Each row is a point. Before rounding, the points of a table are all equally far from one centre. They may lie mostly on one side of it. Write the centre, to within rounding.
(in the rows, 128 means zero)

Points (5 x 2):
[[168 102]
 [170 105]
 [176 131]
 [132  75]
 [145  80]]
Centre: [117 132]

Points (15 x 11):
[[118 199 162  89 126 140 121  65 166 135 148]
 [140 148 128 112 129 156 119 135 162 101 158]
 [ 91 173 124 107 148 125 143  92 182 114 120]
 [108 170 157 130 116 118 125  86 178 103 144]
 [125 156  99  90 124 117 152  40 166 144 190]
 [117 156 165 107 148 146 102 122 189  99 162]
 [126 197 160 107 145 117 141  91 182 113 144]
 [ 97 195 165  97 129 116 121  61 177 168 160]
 [124 191  91  73 158 117 123 113 196 134 129]
 [123 176 201 101 138 126 131  79 150 139 178]
 [119 191 135  75 110 138 115  80 171 155 121]
 [114 178 121 100 161 160 153 106 154 120 171]
 [120 161 123  93 131 145 144  85 199 120 140]
 [145 148 148  94 130 142 119  41 158 126 153]
 [117 136 120  79 115 140 134  73 186  85 164]]
Centre: [113 146 130  74 140  91 110 105 146 138 171]

Points (30 x 24):
[[132 162 149 204 108 150 120  84 149 154 135 148 143 140 100 169 122 114
  106 119 171 169  83  78]
 [143 121 180 221  59 102 113  91 150 151 160 138 145 118 122 163 160 128
  154 102 153 162 118 122]
 [101 126 165 203  51  99 120  78 142 141 164 138 135 137 154 157 142 147
  135 106 164 193  98 138]
 [125 161 154 178  68 129  97 110 146 153 132 146 122 169 137 163 165 168
  132 172 179 205 126 153]
 [134 140 137 194 147 129 172 104 185 137 165 125 147 143 118 170 145 117
  159 105 144 216  94 157]
 [128 126 159 180  68 118 131  75 153 119 179 143 145 155 152 154 134  93
  124 113 167 176  68 197]
 [140 151 162 188  89 122 111  43 155 155 159 163 112 118 134 177 152 158
   94 128 137 171  81 157]
 [119 155 143 163 113  98 138 102 131 101 151 145 158 158  91 187 130 124
  107 130 145 199 143 166]
 [158 159 141 164  95 125 131  71 168 156 164 154 111 178 111 178 146 119
   93 142 137 209 118 122]
 [144 139 127 182  82 152 122  78 172 136 172 165 121 141 123 145 152 127
  137 144 179 206 114 105]
 [135 147 131 195  90  85 125 101 179 111 155 165 115 112 100 161 142 132
  176 124 174 175  99 100]
 [144 151 185 145  79 139 108  98 176 171 150 174 128 188 132 185 179 114
  111 122 130 202 127 171]
 [136 121 131 153 106 150 109  70 159 134 127 143 146 142 134 184 164 120
   67 134 156 204 115 126]
 [163 163 153 155  94 142 113  62 165 113 152 140 118 127 141 130 156 104
  110 170 179 194 109 165]
 [122 153 179 190  63 130 133 105 144 168 167 152 149 142 111 161 163 150
  131 125 141 202 110 100]
 [133 161 143 200  44 139 118  80 145 185 127 176 110 167 157 140 169 148
  121 112 141 151 116 118]
 [142 136 145 175 102 125  82  83 111 133 128 166 124 149 175 164 128 137
  121  96 151 204 111 127]
 [102 154 162 182 102 121 139  80 175 137 181 178 151 158 117 144 159 125
   72  89 153 181  87 157]
 [118 170 134 179  65 106 120  92 173 144 166 151 167 118  99 188 167 127
  115 133 177 169 100 184]
 [114 108 148 187 107 134 102  73 127 137 142 172 133 126 127 137 114 144
  107  79 104 182  86 141]
 [146 163 189 168  95 128 146  67 155 122 172 135 121 121 151 170 130 115
  144  72 147 191 108 116]
 [124 158 157 195 110 119 138  79 112 127 131 156 160 159 117 157 208 120
  107  88 129 155  68 146]
 [146 131 180 183  86 109 135  69 117 140 158 167 119 189 108 186 150 139
  155 128 128 175  93 140]
 [152 147 153 161  65 113 145 106 167 116 179 144 128 164 112 190 179 101
  100 124 140 191  84 126]
 [141 106 109 170 125 118 127  99 162  94 180 159 144 153 130 178 166 130
  126 129 143 201 103 143]
 [146 132 171 189 121 161 142  67 134 164 146 172 169 143 126 172 160 169
  117 116 137 176 102 130]
 [118 159 129 159  88 127  91  94 142 108 118 154 148 128 106 174 146 127
   99 132 176 217 109 134]
 [135 150 127 176 120 121 115  63 152 136 153 181 136 125 130 142 132 116
  129 128 176 213  74 119]
 [138 127 135 194 100  97 113  75 173 111 158 176 153 190 128 165 152 137
  114 130 171 181 105 183]
 [147  99 134 175  68 110 112 100 177 117 121 193 151 143  81 178 124 145
  141  96 137 164 114 129]]
Centre: [124 144 150 145 108 123 126 112 167 143 126 137 128 148 131 144 146 127
 137 118 142 140 103 147]

Points (27 x 24):
[[112 103 104 147 177 179 127  90  77 138 128 117 166  89 124 108 119 160
  137  83  70 118 108 142]
 [142 117 136 117 196 159 124 116  73 123 114 113 201 120 146 120  86 137
  132  69 129 120  76 155]
 [127 111 132 120 196 132 113  83  55 137 131 103 183  96 177 121 137 120
  145  52 125 120 119 136]
 [143 112  80  97 188 155 101  79  60 124 106 106 176 104 160 119 111 130
  185  52 118  94  93 151]
 [114 129  85 137 187 129 154 119  67 133 145 145 169 105 189 116 138 158
  140  59  80 133  99 165]
 [ 91 140 122 106 171 172 130  94  59 121 116 117 152 115 184 119 123 161
  112  54 114 112 103 171]
 [121 112 119 150 175 146 148  68  88 106 134 119 189  96 147 109 114 138
  138  60 109  95  80 153]
 [135 109 126 131 201 179 112 118  81 140 139 133 177 103 167 113 110 151
  116  74 112 133 120 166]
 [127 112 145 151 179 126 141  91  63 120 128 127 191  96 193 113  90 167
  149  93 100 124 113 151]
 [123 115  86 140 184 170 114 110  70 133 143 115 181 104 135 101 103 143
  139  36 120 109 111 167]
 [162 133 123 123 174 147 137  91  61 129 125 108 181 114 167 102 108 156
  116  59 111  91  75 122]
 [142 108 135 102 192 145 128 101 101  95 149 132 201 119 147 130 120 132
  125  65 110  93 119 154]
 [153 116  86 131 177 161 140 107  77 127 122 112 222 115 146  96 132 140
  127  84  91 119 131 166]
 [167 152 102 129 174 143 129  85  64 131 128 114 155  88 192 149 132 143
  151  67 111 121 111 155]
 [115 129 109 133 165 160 136 119  56  98 117 130 195 112 140 123 123 130
  150  30 112 120  94 151]
 [148 119  99 121 156 145 158  73  81 121 126 128 195 103 172 115  97 155
  155  73  75 117  76 168]
 [111 119 109 126 179 145 131 122  57 152 151 126 138 103 155 113 145 128
  137  68  70  78 102 130]
 [143 119 103  98 182 134 155 106  86 123 107 114 227 121 153 110 123 160
  153  63 129 103 100 162]
 [156 119 109 131 182 163 138  77  68 127 120 123 201 113 170 105 127 172
  143  72  88 105 113 134]
 [100 115 130 118 167 139 134  90  79 134 142 142 207 112 161 106 140 130
  133  54 106  87 101 172]
 [142 142  84 118 192 161 129  97  85 125 122 118 200 107 188 108 144 148
  157  42 105 117 119 123]
 [142 148 151 131 193 144 132 100  62 138 108 123 195 107 177  93 116 142
  152  59  97 114 113 159]
 [104  95  95 153 210 139 111  87  78 118 142 121 196 129 163 104 135 121
  152  98  82 106 123 163]
 [108  99 103 128 188 160 147  97  94 143 127 126 208 122 157 129 146 149
  150  72 119 123  88 143]
 [112 137  96 121 202 174 115 102  57 115 126 154 192  79 153 116 109 127
  160  86 111 139 100 153]
 [120 112 113 120 169 169 108 125  94 120 130 138 206  87 139  97 131 107
  105  67 138 113 112 155]
 [134 114 108 145 181 151 104 111  66 120 136  96 196 120 172  98 124 143
  158  88  91  93 121 203]]
Centre: [120 132  99 111 147 120 107 112  99 118 118 123 153 123 156  96 115 138
 150  99 111 124 110 139]

Points (29 x 24):
[[159 113 154 123 134 148  65 124 128 145 106 179 143 112  86 200 105 198
   96 193 134 103 111 158]
 [170  99 142 131 138 139 120 137 119 153 118 179 157 140 105 198 116 198
   78 188 137 136  97 154]
 [194 158 162 124 125 128  85 131 107 112 130 148 137 143 108 207 151 180
   86 128 123  86  99 164]
 [196 136 160 110 122 186  76 105 138 138 104 140 126 125 134 177 128 189
   76 171 138 141  79 155]
 [182 135 175 112 152 155  73 116 105 130 118 151 159 161 101 180 118 160
   76 136 141 103 149 186]
 [189 145 132 140 116 156  67 146 101 177 104 158 122 141 170 177 117 162
  100 167 132 126  90 167]
 [167 150 142 140 152 106 118 182 134 100 122 141 157 111 159 182 105 165
   80 208 108 102  70 150]
 [181 108 119 136 104 124  96 128 131 152 110 139 157 118  97 196  88 188
   65 172 146 132 140 174]
 [182 126 134 196 136 148 126 164 117 104 102 146 164 106 106 194 143 163
   60 203 149 132 134 152]
 [170 148 128 112 168 189  95 143 114 131 120 156 157 110 110 173 113 135
   66 198 105 128 144 149]
 [179 100 125 114 133 150 138 183 100 135 135 164 116 150 112 191 137 177
   64 175 120 116 130 162]
 [167 131 174 151 155 161 129 153 103 194 111 136 112  83 135 158 115 150
   94 177 143 125 113 184]
 [154 121 141 109 157 181 125 140  99 150 115 142 133 154 137 176 142 168
   53 179 155 130 113 190]
 [174 153 146 153 133 145  78 164 126 162 112 119 137 137 163 131 142 182
   66 169  93 150 115 147]
 [162 139 173 135 117 125 101 168 144 169 135 130 150 150 114 203  85 199
   90 156 137 107 148 103]
 [197 113 149 155 119 142 127 119  96 131 104 131 118 137 127 191 132 158
   67 217  98 123 109 169]
 [158 138 119 146 147 175  95 126 144 135  93 152 165 109 157 164 129 189
   91 166  83 124 106 162]
 [165 108 119 109 152 163  80 111  98 102 110 166 138 120  64 197  99 180
   97 160 107 123 138 125]
 [199 138 108 122 157 139  77 133  54  89 116 163 159 156 127 165 115 166
   95 164 129 130 137 166]
 [184 139 152 148 163 120 138 131 122 140  89  99 112 165 149 178 106 197
   86 159 152 150 109 176]
 [185 150 146 121 169 155 110 146  95 123 123 142 140 104 107 210 135 165
   67 166 119 133 101 146]
 [168 138 170 162 176 169  84 143  70 132 154 132 174 168 123 171  96 198
   85 180 133 135 151 113]
 [153 156 142 131 162 121  96 144 139 141  89 133 156 145 141 207 117 165
   85 174 123 143  91 119]
 [186 110 115 130 109 126 128 145  68 147 107 158 140 105 141 163  92 210
   63 197 155 126 130 122]
 [179 129 166 115 166 141 134 140 124 146 119 133 109 127 122 178 105 210
   45 144 129 138  97 156]
 [179  90 162 149 128 112 115 179 134 118 110 139 131  86 164 188 150 165
   85 186 123  97 128 171]
 [150 137 129  76 132 147 102 146  87 146 121 158 144 110 112 172 104 175
   81 193 144 116  76 170]
 [166 132 118 141 125 176  56 122 126 124 122 116  78 124 136 197 125 161
   91 163  89 152  76 133]
 [202 109 146 151 104 154 104 123 154 155  80 140 144 153 121 203 126 169
   97 182 151 116  88 139]]
Centre: [147 121 136 159 132 145 104 126 123 104 146 130 113 130 129 131 104 153
 103 163 157  97 119 127]
